Each row of a before or after table is a point. One or more steps were done to the points. Then noise was added and the rows were shuffled. The steps act on how far a point lies along the listed directions, d1 being the first. Write out the steps. A step turns or swaps two directions, mirrors them in a line or flattens them onto one, adds a multiple of one to another, or multiplies one. Angles are multiples of 10 degrees, from the lower direction toward the higher: turns from -170 to 170, lines from 10 to 170 but not 90. Use the fewest steps. Two steps may share a direction if one is a turn and the other turns, adds or multiplies; they go together, in the order done. Otherwise the lowest direction goes first.
In the rows, 128 means zero.

Directions:
(1): [112  97  65]
(2): [ 58 132 144]
(3): [125 193  97]
Before, 10 rows:
[[158 119 109]
 [154  78 117]
 [181  65 144]
 [147 216  56]
 [154 139  48]
 [145 134 136]
 [119  60  90]
 [154  68  92]
 [151  66 141]
 [128 178 111]]
After (10 x 3):
[[ 63 202 187]
 [148 157 137]
 [119 209 133]
 [177 147 105]
 [135 128 148]
 [ 87 146 162]
 [177 174  87]
 [212 131 123]
 [158 161  65]
 [184 124 100]]
Steps: turn d2 and d3 by -60 degrees; turn d1 and d3 by 70 degrees

Directions:
(1): [167 189 172 115 138 182]
(2): [165  73 107 122  83 187]
(3): [173  90 160 188 175 118]
Before, 14 rows:
[[ 79 138 128 117 166  43]
 [108 158 165 140 176 103]
 [186 109 133 100 123 223]
 [131 146 138 153 130 139]
 [ 34 113  77 170 150  12]
 [172 161 149 119 135 152]
 [169 139 139 124 144 137]
 [139 203 203 147 199  77]
 [ 77  79 118 143 136  55]
 [121  65 125 183 166  82]
 [129 201 134  72 113 140]
 [ 68  92 100 109 136  70]
 [128 174 176 107 143 171]
 [ 64 118 110 163 145  47]]
After (14 x 6):
[[178 243 189 125 140 218]
 [163 196 180 134 132 191]
 [ 78  66  78 129 157  63]
 [166 153 186 167 187 141]
 [141  80  96 131 112 112]
 [149  95 111 132 132 109]
 [214  56 141 137  89 198]
 [161  98 145 129 119 186]
 [109  61 108 119  97 149]
 [128 115 120 156 117 137]
 [152 189 199 119 152 158]
 [125 105  80  80  68 139]
 [181 161 170  90 126 193]
 [135 192 173  85 151 163]]
Steps: turn d1 and d2 by 140 degrees

Directions:
(1): [184 111 192  58 142 168 102 126 152]
(2): [110 180 111  58 113  74 163 114 180]
(3): [ 83 113  69  94 136 153  43 105 142]
Before:
[[155  72 162 163 143 181  82 130  87]
 [ 83  91  79 162 151 183  29 116 113]
 [113 153 108 103  99 107 124 117 152]
 [ 46 183  30 118 114  96  89 117 147]
 [124  99 129  90 147 199  28 103 136]
 [162 134 183  45 141 150 101 138 175]
 [ 90 114 100 168 126 121 138 130 132]
 [142 134 147  47 142 129 109 124 160]
 [114  99 127 162 151 158  71  97 120]]
After (9 x 9):
[[131  96 144 100 147 193  47 111 130]
 [100 151  88  93 100 118 101 108 158]
 [131 126 124  38 143 131  84 119 165]
 [ 93 109 110 168 124 121 152 128 130]
 [183  78 199 175 139 164 139 138  72]
 [149 125 168  47 140 159  88 138 173]
 [ 23 174   9 104 119 108  53 106 157]
 [132 102 143 173 149 148 102 102 119]
 [ 98  99 105 173 145 171  69 123 105]]
Steps: add 0.7 times d2 to d3

Directions:
(1): [162 164 124 170 208 191 111 139  65 108  94 133]
(2): [ 75 187 132 161 152  98 122 117 155 104 125  27]
(3): [176  88 114  77 164 111 205 148 124  66 131  82]
(4): [133  56 137 202 132 105  98 188 173  99  85 131]
(5): [131 209 121 151  82  98 184 178 126  90 100 179]
Before:
[[102 121 142  79  89 139  71  55 117 201 182 134]
 [117 141 124 100 178 147 117  89 118 146 130  99]
 [189  75 108 107 151 142 169 144 103 103 113 147]
 [149  68 135  96 112 119 169 164 163 116 102 158]
 [143 122 124 147 125 149 124 161  70 128 117 151]
 [170  55 114 138 141 131 102 142 140  95 129 142]
 [ 97 149 132  97  96 132  99  75 154 175 154 109]
 [123 108 140  97 175 137 108  91 118 148 150  64]]
After:
[[ 88 154 125 158  60  80 124 135 166 145 118 140]
 [134 201 118  88 154 127 176 116 110 118 119 121]
 [ 89 115 130 144 105 101 114 140 127 136 140  75]
 [179 142 113  50 142 166 176 106  92 120 142 137]
 [105  93 148 149  78 115 110 161 187 144  95 186]
 [189 138 114   7 114 127 215  97  79 107 180 129]
 [126  98 118 178  89  82 113 175 183  75 113 143]
 [153 205 124 109 137 118 180 146  93 102 120 137]]
Steps: swap d1 and d2; turn d3 and d5 by 140 degrees; multiply d4 by 1.6

Directions:
(1): [205 115  99 178  58  82 166  90 109 107 144 115 131 108 148  69 195 168]
(2): [157 115 187 225 125 195 157  80 129 157  88 108  93 160 144 117  70 102]
Before, 9 rows:
[[ 44 144 105  19 201 123 102 178 146 162 128 139 142 137 108 168 114 112]
 [188 132 113 189  74 129 166  86 111 141 117 115 113 120 138  67 154 136]
 [130 104 154 182 143 202 136  83 126 160  84 101  85 160 122 128  37  93]
 [134 139 160 139 121 131 125 103 123 146 130 124  97 135 151 136 122 112]
 [ 85 136 168 118 170 197 108 137 150 152  97 145 116 160 115 138  65  88]
 [182 118 148 230  84 131 174  69 109 120 134 102 106 147 147  99 143 134]
 [ 24 141 125  45 206 160 109 172 158 122 126 150 134 109 113 202  79  97]
 [ 77 138 165 115 193 150  97 155 128 147  99 144 116 167  93 150  78  92]
 [ 74 147 100  89 128 134  94 157 132 108 150 135 132 129 103 162 113 133]]
After (9 x 18):
[[180 119 152 231  87 136 173  69 108 123 131 102 104 149 146 102 138 131]
 [145 138 138 128 104 104 126 106 119 134 142 125 106 122 152 124 153 128]
 [134 135  77  70 100  81 118 147 129 100 156 152 156 107 119  87 194 157]
 [172 132 141 206  95 167 162  83 117 157  99 113 100 137 137  82 113 113]
 [ 55 141  67  15 161  86 116 179 145  90 162 155 159  75 116 170 160 139]
 [119 138  90  75 135  53 105 164 111 105 148 151 148 122  97 108 186 149]
 [ 57 143  84   8 183  95 105 181 141 150 142 140 152 124 109 157 145 129]
 [186 105  53 129  65  73 145  96 102 103 149 110 128 101 127  73 181 169]
 [ 73 147 100  89 127 134  94 158 132 108 150 136 132 130 103 161 113 134]]
Steps: swap d1 and d2

Directions:
(1): [ 83 186 142 147 101  78 119 152  64 130 192 102  23 140 170 140  71 103
 169 184 127 137 123 149]
(2): [113 136  98  81 180 148 121 156 168 130 212 147 112 111 204 180 164 190
  82 101 152 207 141 157]
Before, 13 rows:
[[116 119 104  89 188 133 122 144 153 132 197 142 115 118 189 168 167 178
   83 110 133 190 136 159]
 [140 141 137 139 113 112 121 111 129 127 122 120 127 136 109 114 121 127
  135 149 130 105 134 125]
 [136 132 146 133 129 126 133 112 130 119 113 124 119 119 120 136 116 123
  129 135 130 122 127 131]
 [110 166 151 128 109 102 131 139  92 123 147 113  62 131 162 139  93 125
  146 166 127 138 122 130]
 [ 96 164 104  84 169 119 107 169 129 136 249 136  68 119 218 189 128 159
  106 137 147 199 142 167]
 [121 153 139 137 108  97 121 127 108 129 121 107  97 132 125 131  97 103
  141 161 130 111 113 130]
 [129 135 120 133 133 119 106 140 116 131 147 131 120 131 146 138 111 122
  111 137 134 121 117 124]
 [130 122 134 147 110 114 131 118 125 125 119 125 121 143 114 111 112 118
  137 126 129 105 122 108]
 [125 137 131 138 130 125 126 122 126 130 105 121 132 130 119 140 122 111
  147 132 120 117 139 131]
 [131 145 132 126 112 115 130 133 112 136 118 130 108 118 125 134 113 121
  136 136 110 127 117 129]
 [103 166 112 114 159 116 119 147 114 116 215 136  62 121 211 166 132 154
  110 135 156 182 138 153]
 [132 133 123 114 131 114 125 137 147 118 153 126 124 108 151 146 134 154
   99 122 120 140 138 130]
 [ 95 183 144 146 102  82 128 144  88 127 151 109  63 126 148 131  81  97
  154 168 130 119 129 134]]
After (13 x 24):
[[114 164 155 138  99 100 132 131  87 122 126 111  69 133 146 130  89 112
  154 170 123 121 119 125]
 [127 147 128 120 117 117 130 137 116 139 130 130 105 116 136 143 116 128
  131 136 113 138 118 133]
 [133 148 127 122 131 115 117 124 138 129 157 126 113 131 141 134 132 147
  122 141 139 137 137 136]
 [133 132 126 141 126 117 108 135 111 129 131 128 124 133 132 129 108 113
  118 140 129 107 115 117]
 [122 130 122 128 131 119 126 132 138 127 161 132 106 136 150 134 126 144
  120 117 139 139 126 121]
 [132 135 143 125 138 127 130 117 136 121 131 128 112 117 135 144 119 134
  121 132 132 137 128 138]
 [114 159 130 125 124 101 119 136 115 130 151 112  85 127 152 148 107 120
  128 157 138 137 115 139]
 [145 125 137 138 105 108 131 121 132 117 103 118 141 116 107 117 120 124
  119 131 106  98 132 114]
 [153  92 147 160 113 114 135  94 109 125  46 119 170 141  58  83 125  89
  142 136  97  62 119 106]
 [138 138 154 180  86  97 131 100  71 112  72 114 112 143  86  84  94  69
  169 161 121  63 121 104]
 [ 93 183 141 142 105  83 128 144  89 128 154 110  62 124 152 132  82  98
  152 167 133 123 130 135]
 [119 140 124 127 144 128 126 130 134 132 133 126 122 125 142 155 129 126
  137 128 124 139 144 141]
 [142 128 158 172  76  97 122 105  73 131  60 108 138 148  52  84  73  45
  183 171 102  41 119 104]]
Steps: mirror d1 and d2 in the line at 170 degrees

Directions:
(1): [140 108 189 177 236 108 186 164 130 181 138 190 106 196 152 143 157 150
 127  86  75 107 104 200 171 145 134 129 140 176 141  63 209 111 119 110
 166 182  63 125 153 154 171 136 101 151 180  79]
(2): [ 80 122  60 110 100 120 126 124  94 134 169 203 100  61 133  99 136 135
  69 156 109 148 120 148 143 118 131 128  89 148 176 190 198  83  43 189
 126 122 157 172 208 101 116 212  89 172  84  57]
(3): [ 83 108  69 104 197 129 145  53 134  46  66 157 152 145  91 148 121 189
  68  55 119  87  86  98 115 107 124 199 141 155 100 169  89 141 137 197
  72 136 119 129 128 162 171  49 145 139 142  54]
Before, 11 rows:
[[120 128  86  80  68 137  88  77 135  62  80 112 162 118  84 134  92 122
   96 108 167 132 142  76  78 123 101 190 123 123 123 189  63 158 148 168
  103  84 156 131  88 121 141  84 158 124 105 144]
 [176 148 154 144  38 156  90 177 140 149 172  62 125 105 157 110 112  76
  171 200 159 162 208 127 116 161 142  75 123  87 124 101 105 123 149  72
  164  96 158 116  99 114  97 182 133  91 108 216]
 [143 127 178 149 201 143 143  98 170  87  64  78 149 206 109 166 140 134
  147  91 127  87 100 101  99 126 130 185 177 109  84  88  79 166 195 111
  110 139  97  74  58 190 159  18 142 104 188 153]
 [ 59 131  43 112 115 131 132  97 144  79 103 182 135  86 105 116 133 118
   89 125 130 128 105 121 132 108  99 135 119 152 161 188 124 137  97 189
   69 112 123 142 156 108 113 139 110 130 106  86]
 [118 109 111 125 218 134 161 109 147  88  62 155 133 208 125 166 142 202
  108  44  72 100 106 134 142  95 141 177 170 151  96 118 130 135 152 136
  109 153  94 111 122 165 194  42 139 119 172  74]
 [195 149 214 162  67 134 128 178 123 183 134  68 144 188 184 116 138  83
  208 155 122 138 160 155 126 151 100  86 148 102 117  51 127 124 161  51
  172 126 114  90  55 133 111 141 140 122 155 218]
 [135 159 150 143 105 139 117 167 126 152 147 134 121 132 143 134 122 113
  170 158 116 144 146 152 121 135 125  86 126 120 131  82 160 107 131  87
  170 143 132 114 131 119 122 198  91 124 154 164]
 [112 104  82 119 139 118 117 119 125  95 125 137 101 118 122 139 130 155
   94 109 129 112  99 128 128 115 124 145 119 138 133 145 111 144 136 180
  107 134 126 128 145 128 122 112 118 128  93  90]
 [207 139 198 141  85 132  96 161 134 177 139  58 126 106 167 133 126  79
  184 186 167 164 165 122 117 145 121  77 139 102 138  85  83 135 163  56
  163  97 149 124  75 100  86 171 150 123 144 228]
 [ 58 103  66 133 138 134 141  98 109 144 147 204 118 124 119 125 120 148
   87 111 110 128 105 145 140  89 110 145  77 167 137 160 177  82  78 171
   99 140 143 167 207 155 135 183 107 169 132  42]
 [ 77 126  65 103 194 110 171  84 111  98 123 211 114 121  87 132 149 170
   53  83  87  98 104 122 135 115 142 179 128 178 135 182 162 108 100 232
  113 154 140 170 198 165 171 105  94 168 127  18]]
After:
[[113 101 118 157 233 131 177 121 139 107 127 204 119 171 138 138 140 179
   70  78  78  94 124 179 156 147 146 165 137 182 126 110 176  95 110 168
  134 163  87 139 164 174 192 125 108 153 164  36]
 [119  89 121 135 249 116 162  82 120 111  90 203 122 140 138 153 143 188
   58  67 100 104  79 151 138 122 120 179 141 189 140 134 142 109 108 184
  112 149 106 158 148 154 170 124 125 187 173  35]
 [172 181 162 115  21 130  97 172 125 178 174  54 115  92 121 113 129  51
  192 209 158 165 193  94 110 139 140  71 128  80 132 122 103 134 163  93
  170 102 185 134 117 109  77 155 122  95  97 230]
 [104 133  95 101 129 158 103  54 158  39  60  67 158 133  86 146 123 133
  111 114 159 103 108  52  72 109 129 195 157  92  90 165  39 163 174 160
   72  96 154  94  70 166 130  33 152 107 138 144]
 [ 81 118  65 116 159 124 161  61  99  74  86 196 150 153 137 119 139 188
   58  70  85  95  89 140 128 114  99 192 127 173 122 165 148  97  90 215
   91 137 121 141 138 162 170 109 119 190 139  27]
 [179 123 203 141 144 123 130 142 155 141  91 105 151 210 116 155 116 106
  157  92 140 119 143 141 105 154 106 162 154 136 117  77 107 161 190  86
  163 130  88  98  56 146 169  77 151 112 172 180]
 [131 146  72  76  33 160  77 117 138  74  91  55 148 106 120 134 110 132
  150 144 143 151 164  63  97  89 137 127 144  72  99 169  50 147 163 109
   97  82 182 112  93 110 106  85 161  82  94 185]
 [159 122 140 142 109 123 106 162 132 139 144  84 100 132 140 136 127 116
  151 145 136 126 130 136 127 132 127 106 127 113 130 103 102 153 165 117
  142 124 123 111 110 113  97 129 129 105 100 165]
 [ 82 143  85 121 145 133 131 116 115 105 125 185 123 116 128 133 127 156
  106 117 101 124 117 144 118 117 126 134 120 147 136 134 164  96  95 159
  134 149 138 134 167 130 145 181  83 157 145  78]
 [140 147 165 157  97 130 134 182 163 164 133 118 128 138 139 125 142  61
  196 162 135 148 143 156 146 143 101  69 141 126 154  83 130 156 152  74
  133 124  94 104 102 102  90 151 121  95 144 198]
 [125 130 142 150  41 144 104 164 123 204 186 107 118 122 144 114 107  74
  183 182 152 164 163 137 129 108 111  73  80 113 134 106 145  99 124  69
  147 116 159 145 148 124  81 217 119 121 127 179]]
Steps: turn d2 and d3 by -110 degrees; turn d1 and d2 by 140 degrees

Directions:
(1): [130 107  80 126 102 144  83 201 157 175  60 108 171 154 156  83 120 177
 119 159  83  72 102 145 140  57  77  74 127 114  52 124  98  86 118 103
 161 163  91 143 137 127 160 113 106 157 152  78 104  58  81 135 115 175
 197  95 175 110 111  40 222 196 207 124]
(2): [150 166 136  96 112 208 174 198 115 112 236 151  51 102 118  51 161 128
 195  73 125  95 142 177 127 174 119 205 115 169 118  73 118 141  35 117
  84 138 133 136 161  97  85 122 201 157 120 171 108  82 132 151 149 146
 177  74 138 158  78 127 199  97 155 111]
(3): [117 133 127 117 172 141 190 236 118  70  95 117  92  56 184 104  78 172
 133 131  53 167  44 163 136  87  87  88 169 141  81 116 112 106 142 151
 153  42 195 109  68 149  91 115 101 151 114 155  87 216 138 191 164 123
 118  79  56 130 120 122  78 135 107 154]
Before, 10 rows:
[[128 112 115 137 159 144 188 244 134  78  82 125 104  58 190 123  67 162
  124 137  53 155  41 145 153  82  92  96 169 148  71 124 138 105 163 154
  146  40 213  82  70 151  93 139  75 159 106 140  89 203 139 184 161 110
  104  75  49 113 130 127  67 149  96 133]
 [122 103 137 146 114  86  68  47 133 167 114 111 190 167  98 145 176 118
   92 159 181 105 185  71 127 131 152 115  96  97 137 144 136 140 161 118
  136 192  85 130 159 121 169 112 128 118 156  92 165 108 103  78 111 124
  126 179 194 113 162 134 141 171 154 114]
 [141 152 131 133 111 126 101  77 122 146 153 142 122 125 108 145 161  89
  133 102 172 120 131 115 120 144 162 152 125 138 138 133 139 134 106 118
  122 150  94 129 147 126 137 132 129 119 145 117 139 100 129  97 111 132
  139 148 146 126 117 139 145 120 141 103]
 [123 133 141 140 118 112 113  91 132 150 120 118 138 136 106 139 120 128
  102 130 150 132 140 110 122 143 132 122 114 113 147 141 139 130 148 123
  125 154 118 142 132 141 153 118 131 117 142 108 144 114 115  90 116 143
   96 157 148 128 138 121 132 114 141 136]
 [121 112 102 159 114  89  84 114 130 140  76 131 180 152 123 160 117 138
   89 177 142 130 138 119 120  93 117  99 141 114 114 151 107 125 166 130
  168 133 115 122 111 156 171 139  96 129 137 112 144 131  94 109 104 129
  129 155 124 115 154 129 114 129 124 127]
 [117 106 162 137 182  89 170 161 128 100  62 128 135  76 192 158  83 158
  114 141  72 190  62 142 141  86 118  67 155 132 110 161 130 130 186 162
  167  54 183  96  66 141 115 114  59 122 106 126 106 249 165 166 129  93
   79 129  49 120 130 148  27 146  85 159]
 [142 132 132 113 131 149 163 163 131 114 145 149 111  98 150  96 110 137
  156 107 126 110 103 141 126 112 105 118 153 164 107 111 120 121  94  99
  140 127 132 108 136 119 140 130 133 135 126 137 123 128 127 141 111 135
  149 113 133 104 104 104 154 131 145 146]
 [131 119 152 137 109  97  95  33 119 137 148 130 160 163  84 169 181  83
   98 129 192 147 203  78 108 162 157 155 111 128 187 155 148 161 143 104
  121 190  97 142 159 132 142 159 139  96 130 110 169 109 134  97 113 103
   82 158 168 132 167 158 101 112  93 130]
 [138 131 134 115 101 125 119  38 125 155 170 135 113 158  87 141 173  95
  121 109 186 114 183 112 119 177 192 166 110 133 173 124 122 157 135 104
  109 167  92 147 158 122 131 135 165 126 116 133 148 100 130  89 124 130
  141 139 158 139 112 134 170 114 111 109]
 [138 126 119 139  96 136  80 108 128 157 140 128 140 158  99 134 157 120
  153 144 155  74 179 120 120 141 126 140 104 113 142 121 132 120 111 101
  110 183  88 135 169 102 125 129 156 140 137 123 125  55 122  99  98 133
  152 124 183 134 103 121 169 144 169 128]]
After:
[[135 134 145 114 132 135 159 125 127 111 144 148 120  98 138 117 112 122
  144 109 136 123 114 130 124 126 116 119 149 161 127 125 126 126 114 107
  139 131 132 107 135 130 152 138 125 123 121 135 140 144 131 126 108 124
  126 131 129 102 122 118 124 127 123 148]
 [133 128 137 108 116 138 139  88 122 135 157 137  98 134 106 125 161 113
  127 110 154 119 151 128 123 157 174 153 121 139 152 118 119 152 135 107
  118 136 116 142 139 127 117 131 161 139 116 143 133 124 128 108 137 128
  145 119 135 139 106 132 160 117 105 113]
 [130 133 135 137 125 120 124 120 130 142 113 115 125 128 114 125 113 136
  108 125 135 134 125 119 125 133 120 115 120 107 132 134 132 124 145 119
  131 149 121 144 124 144 144 116 129 124 137 109 137 116 114 101 119 149
  104 137 143 127 128 109 137 124 144 145]
 [138 155 133 130 121 132 111 100 124 138 149 131 117 111 117 130 150 103
  137 100 153 130 111 122 121 136 158 146 134 137 129 125 135 127 109 129
  131 132 107 125 139 127 129 131 125 126 148 120 129 119 125 112 119 131
  135 140 131 127 115 134 131 122 140 113]
 [132 126 126 137 108 124 100 114 123 131 131 130 130 137 115 152 135 125
  148 147 143 110 154 117 126 133 125 127 119 116 152 122 136 117 138 116
  119 148 117 123 146 116 122 131 137 132 127 133 122 107 132 110 108 116
  131 126 149 131 116 131 117 131 142 141]
 [134 104 141 129 147 118 142 162 134 141  82 133 146 111 174 127 117 161
  136 135  90 133  95 144 140  91 117  84 131 126  96 148 124 126 147 141
  156 105 137 113 112 122 137 114  85 134 124 108 113 170 147 145 113 121
  125 122 111 125 110 112 117 161 130 142]
 [127 105 132 143 127 105  91 102 134 150 105 103 172 141 130 119 165 141
  100 160 145 109 148  92 128 107 133  98 111 103 111 131 125 120 158 119
  145 161 108 123 141 128 154 106 126 129 153 102 141 128 103 108 122 127
  137 152 168 115 152 121 140 182 159 127]
 [141 115 116 143 131 142 144 185 141 121 103 130 126  99 153 125 104 139
  116 135  93 128  90 125 147 101 114 117 136 137  97 133 143 115 147 140
  129  91 178  91 107 134 115 145  94 155 111 125 108 148 125 145 143 118
  117 100 100 114 129 126 102 150 115 110]
 [135 123 138 122 116 131 113 116 122 125 143 119 140 133 109 125 168 118
  114 127 151 128 162 109 110 128 122 146 123 138 148 135 132 143 119 101
  127 168 110 140 156 128 128 151 137 125 133 115 145 106 120 126 132 119
  114 116 157 138 146 125 129 128 125 135]
 [125 111  97 158 108 102  89 138 127 148  79 127 172 147 129 148 120 146
   90 181 132 120 137 126 120  85 108 100 140 117 104 146 103 118 153 121
  167 137 119 128 119 156 168 133 104 138 139 113 134 125  89 118 103 136
  143 146 125 116 146 111 127 134 134 124]]
Steps: flatten d1 and d2 onto the line at 130 degrees; multiply d3 by 0.4
